Every row gives one point. The ring and each string are closed loops that go straight from each point to the next, and from the last back to the first. Before rounding, they use only three directions, however many columns there are. How many times does the string pass through the ring? Passing back the other way cancels.

Ring (7 x 3)
[[  6.0  20.0  -7.0]
 [-11.6  23.0  -4.8]
 [-22.6  12.4   6.0]
 [-16.2  -6.4  15.6]
 [ -5.2 -15.2  14.1]
 [ 12.2 -13.2   4.2]
 [ 17.3  -0.9  -1.7]]
String (22 x 3)
[[-18.4  37.7  -5.8]
 [-28.8  24.6 -13.2]
 [-31.3  24.3   0.8]
 [-23.1  18.7  15.5]
 [-12.4  11.1  17.8]
 [ -9.9   3.8   9.2]
 [-10.4   1.7  15.7]
 [ -7.9  -1.0  23.9]
 [ -5.3  -3.7  12.7]
 [ -5.4  -8.1   3.9]
 [ -2.3 -22.7   2.5]
 [  8.4 -26.1   6.9]
 [ 20.3 -19.6  13.7]
 [ 21.4  -6.4  14.8]
 [  6.7   3.6   8.8]
 [  1.5   1.5  -1.0]
 [  7.1   8.5   8.6]
 [ 19.3  17.7   3.1]
 [ 17.7  26.1  -3.7]
 [  6.7  26.9 -14.3]
 [  0.2  33.8 -10.3]
 [ -4.4  35.1   1.9]]
Times through: 1
String (20 x 3)
[[ -9.4  30.3   5.5]
 [-12.1  36.6   2.1]
 [-16.2  31.3  -6.7]
 [-21.4  23.8 -16.2]
 [-14.3  10.3  -9.5]
 [ -4.1   9.1   6.7]
 [ -7.3  15.9  11.9]
 [-10.6   4.7  -2.7]
 [-25.0   7.3  -7.7]
 [-30.3  12.5   1.9]
 [-34.0  10.4   0.7]
 [-23.8   4.0  -4.7]
 [-30.3  10.0   1.6]
 [-32.5  17.2   8.2]
 [-19.4  21.8  17.7]
 [ -6.4  12.3  11.2]
 [ -9.5   5.4  -2.4]
 [-22.1  15.4 -11.9]
 [-21.8  26.8  -8.4]
 [-18.3  31.8  -5.6]]
Times through: 1

Ring (8 x 4)
[[ 25.9  -5.2   8.3 -13.8]
 [ 13.1  10.5  15.2 -12.3]
 [ -4.0  15.3   9.6  -9.7]
 [-18.9  13.5  -7.1  -6.2]
 [-21.9   6.9 -19.4  -4.8]
 [-15.2  -7.7 -25.5  -5.9]
 [  0.3 -19.3 -17.7  -9.5]
 [ 18.9 -17.4  -3.0 -12.9]]
String (18 x 4)
[[-32.6  18.5 -35.9  -0.1]
 [-15.5  14.5 -22.9  -3.8]
 [ -6.1   4.8 -10.4  -7.5]
 [-16.7  -5.1   0.5  -9.7]
 [-30.5   3.2 -10.9  -6.0]
 [-32.4  15.9 -32.7  -1.0]
 [-31.8   8.4 -33.1  -1.8]
 [-33.1  -4.2 -27.4  -4.0]
 [-25.2  -2.4 -37.8  -2.6]
 [ -3.4   4.9 -30.2  -4.5]
 [ -6.4  -5.7 -14.0  -8.1]
 [-13.3 -15.7  -7.9  -9.7]
 [-16.4 -19.1  -7.6 -10.0]
 [ -2.6  -2.0 -13.7  -8.0]
 [ -4.8   4.0 -31.2  -4.4]
 [ -3.4   1.1 -14.8  -7.4]
 [-16.2  -5.9 -10.5  -8.0]
 [-34.5   1.9 -25.0  -3.6]]
Times through: 2

Ring (6 x 8)
[[  1.0   2.0  16.4  16.2  13.7 -32.6   2.6  -7.5]
 [  1.6  -6.7  26.1   9.5  16.6 -10.0  -3.9  12.4]
 [-16.2  -7.1  16.3   1.0   0.7  15.2 -10.8  36.9]
 [-30.5   4.5 -12.8  -4.8 -19.7  21.7  -6.8  29.8]
 [-28.3  17.1 -34.6  -3.2 -26.0   5.4   4.4  -1.7]
 [-16.5  17.1 -21.8   8.3 -12.2 -23.7   8.5 -18.3]]
String (21 x 8)
[[-37.4 -11.7  17.9  -3.8 -12.5  37.4 -22.9  74.9]
 [-26.6   2.8 -11.6  -7.2 -17.2  27.1  -6.4  29.0]
 [-14.9   9.4 -18.1  -2.7 -11.7   7.0   3.5  -1.3]
 [-24.0   5.1  -6.1   2.4 -12.0   3.2  -4.0  19.0]
 [-35.6  11.4 -23.9  -2.4 -26.5  11.7  -3.3  20.4]
 [-17.6   9.4 -13.6   2.2 -10.9  -2.7   2.1   1.3]
 [-15.0  17.3 -31.0  -0.8 -16.1  -4.6   9.8 -19.2]
 [-23.8  28.8 -51.8   1.1 -28.8 -16.6  15.6 -34.4]
 [-26.3  17.4 -21.1  10.7 -17.6 -25.7   4.6  -7.0]
 [-17.0   9.7  -6.5   9.8  -6.6 -19.7   2.1  -1.3]
 [ -8.6  10.1  -9.4   6.6  -3.1 -16.0   6.0 -12.1]
 [ -2.0  10.9  -5.9  11.0   3.0 -28.8   9.1 -23.2]
 [ -5.7   7.2  -2.8   7.4   1.2 -16.1   4.7  -9.4]
 [  2.8   6.3   1.8   9.5   8.5 -22.8   7.4 -18.6]
 [ -8.6  -0.2  14.2  11.1   6.2 -16.0  -2.7  10.2]
 [ -9.7   0.0  11.7   9.0   4.3 -11.2  -2.9  11.6]
 [  0.1  -0.2  10.9   6.7   9.7  -9.5   1.1   0.0]
 [  6.9  -9.5  28.7   6.2  20.2  -1.9  -3.8  12.6]
 [ -3.6   0.2   5.1   2.0   4.5   1.5   0.2   4.5]
 [-14.6   0.8   5.3   4.6  -1.8  -0.8  -3.9  16.6]
 [-22.1  -6.1  15.4   2.5  -3.0  13.0 -12.5  42.0]]
Times through: 0
